Every row gives one point. The window is the flat piece filled in between its corners: a triangle in 3 columns, a solid with four corners in 4, and so on. A path goes straight from each point to the next, and from the last back to the first. List the points from which the path goes on through the window.
(in the rows, 128 means zero)

Window (3 x 3)
[[105 125  76]
 [132 113 149]
 [129 137 161]]
Path:
(1): [141 175  99]
(2): [ 85 101  83]
(3): [ 92 105  85]
(4): [117 137  82]
(5): [121 142  60]
(6): [ 99 123  96]
(7): [102 110 166]
(8): [169 145 172]
Through the window after points: 3

Window (4 x 4)
[[119 135  81  66]
 [168 106 132 145]
 [139  82 136 138]
 [143 105 179 153]]
Path:
(1): [166 102 100  77]
(2): [171 109 201 112]
(3): [136 104 148 161]
(4): [153 108 118 156]
(5): [170 106 148  99]
(6): [177  68 189 142]
(7): [114 122 137 146]
(8): [133 126 116 125]
Through the window after points: 2, 4, 6, 8

Window (6 x 6)
[[122 120 176  99 139  84]
 [ 80 100 144  88  96 139]
 [147 176  78 157  63 135]
 [ 82 155 104 167  90 152]
 [105 123  51 153 128 103]
 [112  92 150 102 183 145]]
Path:
(1): [135 162 105  77 123 117]
(2): [ 87  89 171 155  91 119]
(3): [105  56 157 112  74 137]
(4): [ 90 132 130  95 145 131]
(5): [110 162 112 108 154 116]
(6): [100  62  67 175 111 128]
(7): [101  90 145 112 115 134]
(8): [ 73 157 131  62 106 127]
(9): [114 155 139 108 163 146]
(10): [105  89 139 122 144 129]
(11): [ 89  95 151 113 109 124]
(12): [103 128 134  88 109 130]
Through the window after points: 1, 3, 5, 7, 9, 11

Window (8 x 8)
[[142  84 109 143 133 142 163 131]
 [156 138  96  49 117 121 142 139]
 [ 69 154 152 115 168  75 115 139]
 [119 172 120 119  94 168 182  58]
 [ 99 138  79 159 190 186 114 141]
 [116 220 130 134 174 140 131 129]
 [162 122 113 130 116 199 117 161]
 [ 98 140  95 154 153 138 121 184]]
Path:
(1): [138 139 159 114 124 162 187 150]
(2): [100 155 117  58 139 178 169 143]
(3): [110 155 122 155 149 104 104 122]
(4): [125 154  77 136 138 119 141 137]
(5): [ 98  83 176 140 166 202 155 127]
(6): [119 137 107  79 126 160 148 156]
(7): [140 142  95 110 139 114 126 146]
(8): [106 164  97 120 158 114 102 124]
(9): [ 91 173 147 139 173 128 158 139]
(10): [122 129 129 120 173 188 127 196]
(11): [125 150  86 137  91  95 121 102]
(12): [157 153  81 153 120 170 122  91]
(13): [106 125 121 114 171 176 125 191]
(14): [105 165 167  92 200 146 151 159]
(15): [134 165  70 154 123 131 101 152]
(16): [137 132  62 130 133 162 113 114]
Through the window after points: 6, 10, 12

Window (9 x 9)
[[141 135 169  50  64 113  89 174 162]
 [104 114  93 186 126 171 107 107 107]
 [132 107 105 144 156 136 151  46 124]
 [ 89  18 145 151 124 100 165 105 145]
 [119 187 145  63  89 138 151 189 150]
 [135 168 160 158 132 143 106 125  87]
 [130 156 115 197  90 149 143  72 106]
 [124 149 180 112 103 188 122 141 154]
 [ 54  91 151 127 111  93 107  77 137]]
Path:
(1): [121 196 112 148 101 126 114 121 169]
(2): [113 135 114 149 135  90 106 160 176]
(3): [109 116 166  83  94 173 143 124 101]
(4): [ 63 109 160  58 120 130 118  68  81]
(5): [131 126 129 175 105 120 114 165 191]
(6): [111  98 142 123 109 119  98 101 184]
(7): [110 128 149 117 128 136 163 139  74]
(8): [126  99 166 110  93 157 131 117 118]
(9): [ 95 130 134 137 118 140 128 121 165]
(10): [126 147 154 136 102 124 128 145 165]
(11): [ 97  83 110  62  99 128 121 120  86]
(12): [115  85 126  43  90 158 122 107 104]
(13): [121 130 145 141 103 126 109 143 146]
(14): [139 144 147 138 112 137 148 126 165]
(15): [108 156 134 101  82 139 110 136  92]
(16): [127 119 138 167  92 158 158  87  80]
Through the window after points: 12, 14, 16

Window (9 x 9)
[[121 146  61 105  97 154  67  70 154]
 [112 149 143  53 160 107 126  98 158]
 [122 144 156 123 174  99 134 153  75]
 [ 42 138 116 146 130 148 154 171  95]
 [167  91 128 175 108 110 133  97 145]
 [149  70 173 155 189  35 113 110 149]
 [ 69 136 196 137 117 112 122 162 102]
 [ 96 116 108  72 110 162 108 125  96]
 [143 120  31 138  79  93 129 152 104]]
Path:
(1): [ 69 106 118 155 115  91 144  84 136]
(2): [167 121 179 122 169 116  98 140 123]
(3): [135 114  98 137 128 122 107 120 152]
(4): [110 127 127 112 129  96  96  83 114]
(5): [ 81 151 118 115 125 107 113 108  94]
(6): [116 110 101 129 137 122 134 165 134]
(7): [111 124 106  95 132 129  90 157 144]
(8): [113 125 111 131 135 114 138 107 109]
(9): [ 62  91 149 111 109 113 154  81  86]
(10): [153 141  82 117 144 121 103 139 149]
(11): [144 110 154 126 168 114 132 136 170]
(12): [114 134 128 149 118  78 130 107  81]
(13): [ 86 123  73 125  87 130 105  74 102]
(14): [119 145 109 106 135 149  98 136 147]
(15): [144  59 106 168 161 110 170 208 160]
(16): [ 79 171 155 119  86 105  70  65  67]
Through the window after points: 3, 13

Window (11 x 11)
[[121 109 153 142 106 132 102 118 130 114 117]
 [ 95 159  78  90 143 120  56 116 143 108  97]
 [ 87 132 142 149 152 134 164 177 134 150 128]
 [167 171  47 149 171  75 108 113 154 114 129]
 [ 73  81 142 156 154 153 131 105 147 140 154]
 [134 144  99  94 156 131  99  93 161 130  56]
 [ 63 155 158 163 110 161 188 111 151 118 152]
 [ 90 134 159 155 142 195 111 107 100 146 126]
 [146 136 117  69 153 153  88 104 141 107 134]
 [127 178  68 113 150  37 152 104 121 155 127]
 [ 73  97 124 162  91 197 185 131 116 139 150]]
Path:
(1): [108 145 115 111 137  98 146  95 129  68 113]
(2): [107 115 106 132 147 131 123 102  82  95 109]
(3): [102 143 144 132 141 172 113 129 175 147 143]
(4): [114 117 153 109 105 187  79 123 163 187 141]
(5): [101 129  93 137 173 114 152  95 133  95  85]
(6): [ 91 125 130 147 145 146 133 113  87 124 117]
(7): [119 156 130 122 142 131 109 121 181 141 134]
(8): [103 118 139 136  97 175 158 138 214 191 105]
(9): [ 99 170  89 128 202  82 112 131  64  80 139]
(10): [ 98 162 104 133 205 126 137 128  95 103 118]
(11): [124 105 100 134  76  94 108  89 194 170 147]
(12): [106 133  96 158 142 152 121 148 157 208 154]
Through the window after points: 4, 10

Window (12 x 12)
[[ 89 155 143 159  72 166 142 110 103 124 126 166]
 [157 141 141 147 103 138 161 171 112 136 232 137]
 [ 94 131 145 200 132 149 144 133 146 117 151 181]
 [108 138 122  74 166 184 133 177 122 154  94 132]
 [140 163 150  41 148 137 128 159 161  97  72 146]
 [ 58  95 137 127  73 120 160 165 143 158 155 177]
 [ 39 155 114 165  93  90 109 133 121 157 145 177]
 [145 167 109 115 111 171 135 168 179 119  92  96]
 [120 134 119 125  96 139 148 226 106  76 170 127]
 [ 35 101 172 169 121 112 163 117 102 162 159 109]
 [ 94 166  93  62 141 166 160 144 162  95 121 138]
 [169 147  75  59 153 130 176 157 137 102  60 158]]
Path:
(1): [ 98 133 108 106 134 156 124 142 123 142 115 131]
(2): [ 96 138 170 105 146 157 169 181 127 141 120 137]
(3): [ 91 173 139 141 132 157 165 169 120 141 128 127]
(4): [100 102 138 102 113 117 135 140 136 113 129 132]
(5): [104 126  80 125 119 134 133 130 155 101 160 142]
(6): [ 97 157 142 104 135 165 158 163 139 128 110 150]
(7): [ 80 177 171 155 119 143 193 145 157 131 134 155]
(8): [123  81  84 107 100 133 111 167 119 130 156 159]
(9): [106  94 111 101 118 124 103 100  91  92 113  96]
(10): [103 165 120 115 129 140 170 201 154 135 138 161]
(11): [ 88 165 139 119  95 124 172 219 126 131 151 159]
(12): [118 115  90 132 127 157  99  98 135  90 121 113]
Through the window after points: 1, 3, 5, 7, 11

Window (14 x 14)
[[155 141 149 110  75 185 175 112 113 121 106 158 197 194]
 [149 137  65 123  83 187 128 118  85 131  86 197 211  99]
 [121 149 157 181 172 102  94  75 116 141 146 156 141 177]
 [118 108 162  71 113 159 126  71  88 120  98 140 172 174]
 [ 98 176 124 151 183 107 141 112  88 140 128 134 126 144]
 [117  75 124 120 171 126 149 113 137 136 124 156 120 173]
 [ 80 134 129 179 155  90 101 106 123 105 107 113 113 179]
 [159 132 150 113 142 147 129  90 133 145  65 123 158 169]
 [177 151  53 109 114  93  93 141  92 101 138 169 119  79]
 [121 107 166 146 137 106 101 130  92 165 114 125  85 161]
 [122 115 145 127  98 118 172  55 119 160  95 143 143 179]
 [153 167  22 127 127  64  89 168  67 143 120 192 170 130]
 [130  99  96 132 134 125 129 101 115 169 151  91 137 176]
 [131 147  77 101 103  83  95 165 126 152 136 162 168  86]]
Path:
(1): [155 109 134 134 131  85 121  96  89 138 122 119 207 146]
(2): [165  97 122 129 130 117 142  98  90 122 107 138 177 157]
(3): [131 144 120 117 115 142 121 113 125 144 104 145 148 165]
(4): [108 140  88 127 124 112 105 111  99 146 124 167 125 166]
(5): [171 128 142 145 136 113 149 126 102 121 130 124 212 123]
(6): [135 108 123 138 133 113 137  97 112 127 109 130 161 144]
(7): [102 136 123 113 120 127 141  95 121 170 115 170 100 206]
(8): [117 165  94  67  85 137  69  65  81 200 151 191 145 175]
(9): [148  94 141 167 146 107 163 126 133  97  84 120 156 141]
(10): [149 117  96 157 123  79 136 143  62 156 112 148 182 127]
(11): [121 172 109  68 126 147  85 104 179 119 120 158 114 141]
(12): [110 147  79 129 121 183 131 121 135 152 136 158  76 176]
Through the window after points: 6, 10, 12

Window (14 x 14)
[[105  71 156 142 166 161  96 172 102 135 124 149 117  97]
 [ 95 152  94 157 107 179 143 112 101  95 134 151 133 128]
 [104 193 114 162 166 153 168 114  88  99 170 116 187 148]
 [195 165 129 155  99 119 125 110 104 140 132 170 146 189]
 [ 58 133 138 107 129 158 190 166 146 108 106  93 165 139]
 [190  69 209 147  72 151 135  87 168  93 150 134  81 157]
 [150 163 158 135 111 133 182  56  78 137 133 172 144 177]
 [ 57 149 113 109 185 169 185 153 128  86 117  86 106 180]
 [116  52  91 171 164 125  74 115 111 162 126 118 125  76]
 [144 103 168 110 126 201 107 137 157 185 118 105 101  80]
 [130  53  73 166 168 179 148 167  71 126 121 111 132  83]
 [124 114 181 186 134 172 140 127 167 145  89 121 104 117]
 [162 164 145 155  90 102 192 105 114 132 184 178 103 172]
 [184 146 192  96 117 127 148 123 157 118  93 144  91  92]]
Path:
(1): [138 103 137 123 184 172 126 172 175 139 136 195 151 126]
(2): [113 127 119 163 129 131 134  98  81 122 129  89 121 113]
(3): [165 136  99 184  95 163 123 134  76 143  97  67  86 101]
(4): [123 102 153 133 145 146 132 120 145 147 144 154 129 122]
(5): [136 120 122 145 148 151 158 121 129 115 137 153 131 142]
(6): [111 138 146 148 118 144 139 138 103 122 123 119 140 138]
(7): [100 157 136 148 143 146 134 132  87 131 126  58 112 131]
(8): [133  86 141 121 131 176 174 128 164 112 129 208 147 110]
(9): [133  87 147  88 165 177 148 138 180 102 118 183 145 105]
(10): [103 127 127 171 123 152 136 126  95 128 119  83 113 140]
(11): [105 143 200 108 100 122 158 151  75 102 101 106  92 141]
(12): [102 107 115 141 147 162 148 138 149 131 124 123 153 118]
Through the window after points: 1, 3, 11

Window (14 x 14)
[[101  82  72  98 178 123 125 124 105 136 177 128 158 113]
 [106 140 146 113 153 170 118 121  69 111  99  86 120 154]
 [164  84 100 142 140  67 164 148 155 160 106 168 123  85]
 [192  94  81 130 135 124 141 139 109 103 144 210 140 125]
 [ 92 134 164  91 188 102 155  81 106 139 178 116 121 135]
 [172  80 156 104  71 129  91 145 156 125 114 165  71 130]
 [146  59 100 191 127 100 166 199 152 119 136 181 102 170]
 [125 151 141  97  97 163  96 129 146 172 120 166 152 125]
 [156  87 150 138 174 143 138 155 179  67 159 157 129 105]
 [169 150 135 131 133 140 131 158 116 102 158  68 158 152]
 [170  71 132 150 212 122 147  94 130 177 144  61 189 167]
 [170 101 186 133  96 140 133 188 109 164 126 165  77  99]
 [128  81 177 122 119 157 125 129  88  72 125  70 208 182]
 [194 115 165  55 198 142 175 176 159 101 145 110 145 141]]
Path:
(1): [146  88 105 128 113 167 187 143 111 167 139 126 156 104]
(2): [141 106 134 137 104 194 194 132 133 109 161  79 103 155]
(3): [147 100 134 129 164  87  92 138 121 139 124 158 163 130]
(4): [128 139 133 136 177 109  84 139 136 141 152 162 155 157]
(5): [166  74 129 108 133 142 182 127 127 113 126  91 139 132]
(6): [158  79 136 142 124 167 169 121 146 135 133 133 123 126]
(7): [171 110 133 121 150  90 118 169 105 141 135 161 130 120]
(8): [134 118 168 115 154 107 115 153 132 127 106 137 160 164]
(9): [146  94 135 113 109 166 135 128 120 124 161  99 125 120]
(10): [160  87 120 131 117 133 152 135 124 108 140 117 140 151]
(11): [ 99  90 194 151 189 130  95 189 101  95 119 161 195 168]
(12): [166 110 180 109 155 111  96 190 152 119 125 151 105 164]
(13): [160  96 118 129 137 147 170  99 118 133 135 105 154 121]
(14): [124  56 147 164 124 184 183 123 105 124 163 153 116 104]
(15): [147 145 117  98 150  75  82 144 136 139 121 119 147 165]
(16): [144 114 163 132 208  84  91 132 135  85 141 113 149 179]
Through the window after points: 6, 10

Window (14 x 14)
[[106 163 176  67 160 152  79 133 175  94 100 131 132 217]
 [115 141 138 113 161  92 108 156 121 157 172  81 172 118]
 [125  85 118 123 123 170 113  77 142 121 116 106 169 180]
 [163 166 114 168  79  86  75 104 194 126 188 115 135 117]
 [198 152  58 107 138 128 135  92 183 181  99 163  89 203]
 [ 95  86 182 125 163  68 110 165 129 101 166 143 106 160]
 [137 153 138  70  95 122 120 203 150 149 153  65 115 149]
 [ 90 116 178 181 138 145 130 194 144 116 135 144 122 233]
 [144 125 123 141 181  71 130 109 102  68 120 126 109 188]
 [185 107 129 182 115 155  98 185 116 152 145 145  90 166]
 [108  89 155 158  98  60  66 120 101 121 113 139 146 137]
 [154 182 126 114  78 127 152 145 150 154 184 189 107 120]
 [133 157 183 116 116  99 120 138 157 182 151  47 101 136]
 [182 104 137 137 131 107 161 175 145 133 122 219 158 123]]
Path:
(1): [ 86 157  98 138 169  86 128 133 147 123 120 145 130  92]
(2): [130 130 135 141 147  97 140 140 144  99 103 127 110 149]
(3): [177 132 138 107 152 100  74 107 105 122 193 148 153 217]
(4): [170 124 146  66 139 154 138 124 116 155 216 152 151 199]
(5): [123 149 117 153 133  80 109 146 156 135 105 116 115 128]
(6): [135 132 130 141 133 132 122 146 140 130 128 117 128 143]
(7): [144  94 169 117  95 113  84  98 138 164 151  94 127 192]
(8): [127 123 168 135 116 113 106 142 143 129 151 137 118 198]
(9): [136 129 122 133 139 108 120 140 151 122 117 140 117 141]
(10): [126 133 136 117 117 139 126 149 151 145 108 130  99 143]
(11): [161 144 135 146 115 107 116 143 132 142 194 142 143 164]
(12): [163 133 137 116 119  91 120 106 121 132 133 165 137 192]
(13): [121 118 121 179 144 149 121 177 169 131 137 130  99 109]
(14): [108 141  86 124 116 115 133 151 193 171 126 171  97  87]
(15): [190 150 166 116 110 121 117 125 108 123 159 113 133 231]
(16): [179 122 161 122 100 119 120 143 134 131 160 143 126 188]
Through the window after points: 2, 4, 6, 10, 14, 16

Window (14 x 14)
[[117 210 179 198 178 149  94 140 109 161 181  76 221 137]
 [147 157 146 158 188  97 103 118  87 133 198  99 244 162]
 [164 113 170  97  85 136 157 135 118 113 109 120  59 118]
 [114  96 146 119 147 116 114 123 144 170  97 160  75 137]
 [ 83 154 141  55 152 200 129  72  95 113 159  99 115 105]
 [136 164 115  76 133 126 110 166 139 115 140  77  86 142]
 [102 147 151  61 124 140 140 110 129 168 193  67 150  83]
 [183 105 103 139 155 170 129 133 160 145 119 166  74  86]
 [149 141 110 123  97 134 148  82 162 150 127 126  73 153]
 [114 126 144 138 111  98 163 152 187  98 143 182 101 147]
 [114 101  87 173 111 130 140 147 114 138 123 139  93 117]
 [119 116 148 164 178  97 186 116 143 131 165 121  68 143]
 [125 159 147 174 187 120 128 129 143 124 125  52 245 136]
 [122 177 132 100 138 106 115  90 113 122 131 116 104  68]]
Path:
(1): [119 101 148 146 114 145 100  72 152 100 129  72 127 123]
(2): [134 116 180 164 107 140  79 108 175 132 167 107  60 120]
(3): [114 141 126 114 145 117 151 127 118 139 125 119 129 137]
(4): [124 153 146 142 151 123 160 151 124 125 140 134 131 132]
(5): [135 129 137 151 145 125 100  98 160 141 169 113 130 128]
(6): [124 129 132 148 139 122  95 101 150 133 157 108 138 131]
(7): [152 173 143  89 145 168 177 168  98 155 102 128 125 109]
(8): [111 168 137  67 155 159 155 131  95 142 152 141  97 113]
Through the window after points: 4, 8

Window (14 x 14)
[[ 91  97 193 134 105 154 186 107 184 157 145 155  96 214]
 [136 141 175 109 125 119 135 145 180 124 114 158  48 105]
 [120 142 121 204 156 124  67  79 114  77 121 133 133 123]
 [200 105 104 168 149 143 122  94 145 113 104 121 120 131]
 [107 146 107 110 134 149  85  93 134 162  97 118 207  97]
 [ 80 101 136  91 137  86 148 124  95 174 139 150 111 175]
 [183 159 180 138 119  84 112 110  85  78 152 166 102 130]
 [154  85 130 112  88 116  70 150 161  87 146 142 122 164]
 [ 99 169  88 161 118 134  90 129 140 151 135 203  96 131]
 [126 115 128  91  68 103 122 158 126 158 154 107 105  74]
 [ 93 117 151 117  63 105 171 160 162 149  86 152  84 138]
 [ 41 132 142  87 119 178 151  97  80 144 112 109 144 202]
 [112  71 161 125 139 172 116 144  69  82 126 126 182 154]
 [146 143 165 139 161 163 152 137 159 125 112  58 181 168]]
Path:
(1): [117 144  88 105 132  91 139 107 196  88 137  86 155 150]
(2): [103 126  97 105  97 105 168  78 138 100 148 159 133 117]
(3): [136 127 184 161 136 144  76 171 107 137 115 128  90 174]
(4): [166 134 138 145 133 143 123 143  94 170  86 121 138 165]
(5): [ 91 102 150  93 111 126 143 121 158 113 151 144 109 137]
(6): [ 67 131 147  74 105  95 148 108 124 105 179 145 150 138]
(7): [112 123 144 147 125 166 122 117 122 144  97 122 108 166]
(8): [116 113 185 134 118 168 144 133 120 159 122 129 124 162]
Through the window after points: 6, 8

Window (14 x 14)
[[175 152 149  92 199 132 155 158 145 116  65  89 149 113]
 [ 95 102 178 175 124 139 121 121 160 153 185 118 121 152]
 [103 138 158 154 125  99  97 116 102 139 158 171 131 189]
 [ 76 147 159  95 114 128 108 147 150 148 138 156 102 127]
 [192 177  83  86 156 182 194 179 157 108  67 108  94 131]
 [171  59 138 100 114 134 142 110 150 199 148 148  86 124]
 [110 148 103 112 144 109 116 142 120  94 182 143 116 110]
 [131 134 195 132 121 132  75 127 108 130 175 117  84 150]
 [ 88 103 174  99 153 140 110 141 109 145 192 125 124 191]
 [104 157 132  95 118 156 139  83 111 103 138 128 127 127]
 [155  95 101  93  51 110 187 151 115 197 131  94  97 104]
 [170 144  76  97 154 190 122 173 131 131  62  96 145 107]
 [127  87  90 113 118 140 189 144  97 173  89 115  51  87]
 [ 91 100 144 119 120  97  85 102 152 131 157 106  92 183]]
Path:
(1): [122 137 124  75 146 142 131 139 139 185 136 117  85 144]
(2): [127 146 121 115 130 127 121 141 121 164 149 109  99 151]
(3): [139  68 156 126 135 150 139 114 141  97 116 148 133 124]
(4): [ 92  76 176 140  78 156 114  76 132  69 124 176 115 162]
(5): [126 152 124 107 152 131 138 140 126 169 164 100 115 124]
(6): [119 132 123 140 136 142 131 119 130 160 136 111  82 132]
(7): [127  48 152  40 100 116 174 191  92 127 120 159 133 121]
(8): [160  74 149 199  77 109 149 155 116  81 121 117 139 116]
Through the window after points: 4, 6

Window (14 x 14)
[[170  92 114 122 170 177 122  93 121 121 129 177 161 141]
 [144 131 185 131 143 208 110 126 148 113 139 167 172 111]
 [ 84 115 147 137 139  41 115 129 187 137 110 106 117 112]
 [121 135 138 132  95 107 129 112 137 152 111 116  61 108]
 [148 142 138 120 157 168 100 139 122 133 183 110 152 156]
 [163 132 152 188 122 170 155  90 120 169 168 147 169 143]
 [187 151 160 146 169 201 188 120 155 100 150 163 147 167]
 [139  88 161 148  74  29 134 138 120  88 128  81 111  96]
 [ 88 155 118 131  75  67 155 108 114  88 170 115 144 100]
 [179 121 189  81 156 155 115  75 157 130 174 161 157 139]
 [156 132 141 103  84  72 142 142 131 150  85 125 155 126]
 [ 71  93 169  99 115 114 162  96  85 150 138  66 141 119]
 [110  84 128 121  51  76 133 141 178 111 137 123 122 148]
 [110 133 162 148  80  71 117 105 111  94 113 126 131 172]]
Path:
(1): [145 147 149 155  64 133 155 100 147 119 132  66 144 131]
(2): [147 103 144 103 173 141 115 132 104 144 155 204 133 144]
(3): [110 101 163 139 111  70 125 177  97 127 151 158 132 113]
(4): [152 124 140 116 126 145 136  92 157 126 128 119 149 124]
(5): [167 119 111 140 120 142 101  92 164 108 168  50 160 149]
(6): [115 118 175 124 118 105 142 125 114 124 140 163 118 120]
(7): [122 111 205 128 105 163 134 167 123 109 157 200 145 106]
(8): [145 122  97 125 123  91 141  41 123 145 123  40 139 164]
Through the window after points: none

Window (14 x 14)
[[ 63 115 164 125  74 148 115 175 101 159 147 120  95 145]
 [135 115 146 175 151 164 126 145 127  88 101 132 121 124]
 [110  96  90 158 152  64 167 115 138 152 125 171  40 114]
 [106 146 140 135 157 137 129 139  68 136  89 156 133 122]
 [132 177 107 137 149 139 104 106 132 140 141 147 133 152]
 [135 103 153 121 115 116 150 167 134  69 106 141 124 160]
 [148  96 141 164 147 122 148 109 121 129  67  96 188 163]
 [109 158 139 117  82 150 126  80  91 108 157 104 146 112]
 [157 167 145 144  92 141 150 130  90 165 100 121 129  77]
 [168 113 120  96 150 249 197  73  95 140 171 139 139 147]
 [ 87 150 145 122 117 127 149 111 148 139 139 136 136  95]
 [153  64 126 121 169 101  89 134 115 113  74 137 180 107]
 [161 112 172 130 158  63 223 159 124 107 158  86  26  94]
 [110 157  98 149 124 164 148 187 111  93 117 109 133 111]]
Path:
(1): [138 143 133 111 129 128 136 115 102 138  99 116 111 132]
(2): [ 88  92 134 168 139 141 162 166 120 119 172 180 173  82]
(3): [131  87 161 158  98 130 185 150  99 144 179 142 130  92]
(4): [123 141 124 122 144 129 126 111 127 125  98 133 106 140]
(5): [119 138 127 123 144 145 137 115 123 130  92 109 113 125]
(6): [169 117 124 157 137 117 173 137  94 107 163 168 151  99]
(7): [126 105 124 159 136 115 139 125  86 114 123 137 155 123]
(8): [104 172 151  74  88 189  94 132 172 170  96 126  99 121]
(9): [164 145 143 138  96 131 103  77 146 157  66 112  80 121]
(10): [103 111 132 145 153 167 158 173  84  99 161 140 148 138]
(11): [153 139 124 191 122 138 137 158  50 104 151 150 127 102]
(12): [104 121 125 102 141 142 145 119 156 145  92 105 130 133]
(13): [103 152 170 124 102 122 124  97 105 115  58 110  95 139]
(14): [120 118 121 138 141 134 158 147 139 125 162 150 142 105]
(15): [111  90 127 184 124 114 171 124 108  80 159 143 185 105]
(16): [146 172 152  72 141 151 125 151 114 160  90 116  37 129]
Through the window after points: 13
